Every row gives one point. The window is the flat piece filled in between its corners: a triangle in 3 columns, a solid with four corners in 4, and so on. A path goes straight from each point to the next, and from the last back to the first. After which points does the path pass through the window?

Window (4 x 4):
[[ 16   1  41 -28]
 [  7 -15  -9 -66]
 [-37  16  20  38]
 [ 11  43 -94   1]]
Path:
(1): [ 11  40  24 -58]
(2): [  2  24  40 -31]
(3): [ 30 -30   6 -12]
(4): [ 19 -33   8 -18]
(5): [-16   6  29 -95]
(6): [-28  64 -33 -31]
(7): [ -2 -23  24  -8]
(8): [  2 -50 -35 -59]
Through the window after points: 2, 6, 8

Window (8 x 8):
[[ 10  14  -1  15  45 -26  10  41]
 [ 12 -51 -35  23  19  31  17  39]
 [  3  59 -31 -19  75 -46 -45 -28]
 [ 13 -28   0  35 -45  40   3  29]
 [ 18 -38 -10 -21 -30  -5   8  34]
 [ 24  15 -48  26  26 -45  -3   4]
 [-57 -49  39  23 -50 -30 -11 -89]
 [ 11  -7  39 -14 -20 -30  12 -95]]
Path:
(1): [-13  58 -14 -30 -12 -51  28 -46]
(2): [-69 -15 -31  35 -45   6  45 -68]
(3): [ -4 -24  17  14  -8 -40 -21 -37]
(4): [ -5 -56  26  17 -22 -34 -15 -25]
(5): [-28   2  -5  22 -46  18  34 -37]
(6): [-58  -9  29   2 -43 -21  63 -20]
(7): [  1 -40  16  25  -2 -29 -58 -76]
(8): [ 43 -53   4  27  16   1 -24   9]
(9): [-26  35 -37   5  -4 -14  18  -8]
(10): [-10  22 -44 -15 -22   5  34 -10]
(11): [ 54 -32  20  22  32 -17 -20  24]
(12): [ 26 -56  14  34  15 -12 -35  -9]
Through the window after points: 2, 6, 8

Window (11 x 11):
[[-11  29 -14   8  35 -29  57  -1   8  22 -10]
 [  9   0 -53 -29   9   4 -95 -15  77  -8 -33]
 [ 18  33  -5  -4  31 -55 -12 -23  19  13  80]
 [-12 -10  38 -30  34  15 -27  18 -13  34 -51]
 [ 24  -9 -42 -20   8  10 -70  39   8  -8  -9]
 [-29  25 -19  -8  40   7   8 -13 -37  54   2]
 [ 22  40  11  16  36   2  28 -23 -55  69 -44]
 [ 21  25 -36 -62   6  27 -40   7  45 -17 -12]
 [ -2  16  13  21   9  46  -9   5  -9  43 -19]
 [ 23  38 -34 -21  42 -44  -5  15  55  48  56]
 [ -1 -21   8 -26 -35  17 -39   7 -27  52 -37]]
Path:
(1): [ 59 -45 -15 -31  -1   9 -41  14  -6   1  -4]
(2): [ 17 -11 -21  -8  30  12 -20  -9  27   6  -5]
(3): [-20  62 -23 -23  -8 -13 -27  16  18  33 -35]
(4): [  0  48 -16   0   8 -32 -27   5 -13  34 -20]
(5): [  8 -37 -24 -57  50  53  -3  -6  23  10  19]
(6): [ 43 -36 -21 -13   0 -16  12 -11  18  34  38]
(7): [-12  52  -5 -17  24   9 -48   9  -3  15 -27]
(8): [  8  37  -8  -1  23  -1 -43   2  14  23 -22]
(9): [ 13 -14 -23 -29   6  -3 -11  -7  28  17  -9]
(10): [ 29 -15   8   4  37  23  34 -14   2  73 -21]
(11): [-17  67   2 -12  11 -21 -36   4 -54  13 -41]
(12): [  3  55  -7  -6   3 -39  -9   1  -2  33 -28]
(13): [ -1 -49 -12 -16  32  39  20  -3   8  19  24]
(14): [ 23 -23 -20 -15  30  26 -10 -29  19  48 -34]
(15): [-35  60  22 -14   2 -35 -29  36  -5   7   8]
(16): [-28  68 -45  -5  21  -3 -38 -11  47  21   1]
Through the window after points: 2, 6, 10, 12

Window (14 x 14):
[[-12  27 -59  28   0  24  -5  -4  87 -46  23 -20 -37  74]
 [-34  15  -6  10 -27 -41 -45 -55 -14  30 -14  12 -57  32]
 [-38   4   6  -8 -47  47 -18 -10 -58 -30 -27  20  15 -28]
 [-30  -6 -95  15 -48  -5  -6   1 -39 -55  45 -36  32  41]
 [  5  53  34  -1  77 -10  47  51 -30   7  30  44 -42  18]
 [ 58 -27 -45  79  -5  40  64  46  18 -58   5 -19  38   6]
 [-43 -24   7  19  15  50 -11 -46 -17 -16  70  30  27 -61]
 [  0  58 -31  24 -95  19 -75  -2  59 -61  56 -17  65 -28]
 [  8  34 -46  70  68  32 -63  53  30 -42  47  16  34   8]
 [ 43   6 -21 -47 -24  20  14 -20 -52 -19  30  44   7  35]
 [ 32 -11  51 -27  12 -24  25  18 -22 -56   5  32 -57  43]
 [-25 -15  35 -17  21  -9  -8 -28 -16   3 -83 -36  45  -1]
 [ 46  67  -6  35  78 -20  31  16   1 -77 -27  17  -1  29]
 [-40  -4   4  67  22   4  32  11 -51 -20 -18  17  60  64]]
Path:
(1): [ -2  20 -22   4 -13 -13  28  17  30 -45 -20  40  23  -1]
(2): [  4  11  16  25  37  35 -10   4 -44 -28  31 -22   6  26]
(3): [ 38  58 -30  51  34  66 -57 -29 -87  12  33 -22  59  50]
(4): [-24 -17 -10  14 -21 -28  30  14  62 -55   5  15 -11   0]
(5): [-22 -26 -48   0  15 -11 -18 -10 -43 -28 -19  62  60 -47]
(6): [-26  39  45  13 -58  73  -2  -2 -29 -31   5 -31 -29  27]
(7): [ 36  14  25  74  -3  21 -54  -4 -39  -5  53 -53   3  12]
(8): [-28  14 -47  -2  -2  11  42  13   5 -56  -8  49  19  36]
(9): [-18   1 -14  -8   7  -7  20  17  -7 -26 -24  23  10  10]
(10): [ 29  31  20  43 -20  32 -14 -41 -43 -21  53 -38  -6  34]
(11): [ 30  61   4  67  15  18 -15   3 -25  -8   9 -24 -26  13]
(12): [-45 -54  -8 -22   8   0  43  25   8 -51 -22  34  62   8]
Through the window after points: 5

Window (14 x 14):
[[  1  -1  -7  45  16 -41  31  19  10   3   5  31  13  -8]
 [-13 -18 -17 -11 -22 -25   1  22  -3  -5 -17  16  49  13]
 [-17 -14 -62  33  12 -44  32 -53  59 -48  32   9 -43  30]
 [ 24 -23 -45  -3  -7   8 -10  38 -23  -8   3  14 -25   3]
 [-21   9  -8 -13  28 -22   3   6   7  40  43   5   5 -13]
 [ 23  23 -16  -6 -33 -12  25  19   8  -2 -16 -15  25 -13]
 [  0  11  12  12   8 -38 -12  29   7 -35  76 -26  42   4]
 [-91 -33  55  -5  69  40  38  32  -4 -21 -16 -41   7 -13]
 [ 26 -17  16  -6  23 -26  13   7  32   6  11 -14  28  25]
 [  4 -20   7 -17 -22 -21  52   1 -59  -9  -3  16  -3 -13]
 [ 16   3  -5   3  31 -23 -22 -24  -6  -2  17  -5  30 -28]
 [  0  11  24  12  -8 -48 -32   2  -3   9  22  -7  -8  -3]
 [-37 -28  67  -6 -17  95  44 -34 -44  14 -16  10  11 -20]
 [ -2 -33 -11   5 -12 -39  28 -19  55 -43  33  23 -18 -26]]
Path:
(1): [  2 -15   1  23   3 -18  16  -5   1 -13  29 -18  15  -7]
(2): [-17 -52 -10  30  21   6  19 -12   4  32   6 -54  45  -2]
(3): [-17  13  25 -10  14 -27  12  12   7 -25  22  11   8  -7]
(4): [ -4  34  11 -12 -10 -33  32   6  11 -19   9  69   5 -13]
(5): [ -4 -48  -7  15  28   0 -38  -5 -12  28  27 -86  29  -1]
(6): [  7 -33   4  73 -15 -34   8  -1   8   1  17  -2   8  -7]
(7): [-26   7   2 -63   5  15  19   6 -10  -9 -12  17  26   7]
(8): [ -7   8   2 -15  20 -11  20  12  10 -26  15  19   9  18]
(9): [-14 -37 -15  36   9 -30  -3 -30  15  32  18 -42  -7 -33]
(10): [-21 -38  14  -1  11 -31  32  -3  -2  16  32 -16  -8 -18]
(11): [-5 17 -2 -6 18  2 -3  4  2  4 15 10 22 -2]
(12): [ -8   8  12 -30  15 -11  -6   6 -11  -8   8  29  18 -19]
Through the window after points: 4, 6, 8, 10, 12

Window (14 x 14):
[[ 26 -52 -22 -14 -14  45 -22 -45 -21 -46   7  22  87 -10]
 [ 50 -41 -48   5  -3   3  52  19  10   4 -10  30 -22  90]
 [-20 -34  22 -39 -12  -2  28  31 -43 -10  57 -67  14  30]
 [ 29  26   7 -39 -48 -66 -46  32 -13 -47 -21   1  -6  19]
 [-12  12  18 -45 -30 -24  16  40 -61 -54  14  19   0 -16]
 [ -3  24 -76  13 -16  22  46  -4   8  47 -54   8  21 -44]
 [-64 -47  19  24  16 -15  26   4 -42 -50  37 -43  12  35]
 [ 58  -7 -25 -33  36 -57  21  -4  18 -79 -26  25  68  16]
 [ 23  -3   3 -54  -2   5   9  67  48   8 -54  26 -61 -10]
 [ 82 -12  -4 -15  86 -29  -1  11  -3  -9 -21  24 -32 -46]
 [ 41  54 -37 -64  -8 -45   9 -38  44 -10 -22  46 -63 -23]
 [ -6 -23 -46 -56  37 -21   5  -5  -7  49 -28  35 -31 -26]
 [-10  30 -64  -2  21  30  22  -7  14  10  20  23  17  95]
 [ 15 -51  34 -18   0 -16 -32 -26  15   7  81  65  76 -20]]
Path:
(1): [-17 -42 -51  -4  23 -11  13  34   6 -27  60 -24  15 -17]
(2): [ 25  12  52 -47 -21 -18  12 -27 -28  -2 -24  19  -5  42]
(3): [ 24  11   9 -32  -2 -20  22  16 -19 -25 -40  -6 -12  22]
(4): [ -8 -17 -74 -39   5 -32 -22  20  11 -21  67  30   6 -30]
(5): [ 10 -31 -41 -17   1 -22  12  28  -4 -42   3   4  16  15]
(6): [ 19  13  66 -23  -9   5  18 -36 -26  42   5  -2 -21  61]
(7): [ 29  -2  39 -37   8  -5  36 -20   8  41 -48  42   3  14]
(8): [ 35 -21 -67 -11  52 -19 -24  44  -3 -52  25   0 -27 -34]
(9): [ -7   2 -69  -8   9 -10   8  30  -6   9  -1   7  16  11]
(10): [ 31   6  35 -46  12  36  45 -66  30  15 -27  43 -27  37]
(11): [ 16   6  19 -43  25 -10  27 -19 -31  -6 -42  33   6  16]
(12): [ 36 -11 -80   5  14 -24   2  37  32 -36  22 -18 -11 -19]
Through the window after points: 1, 5, 7, 9
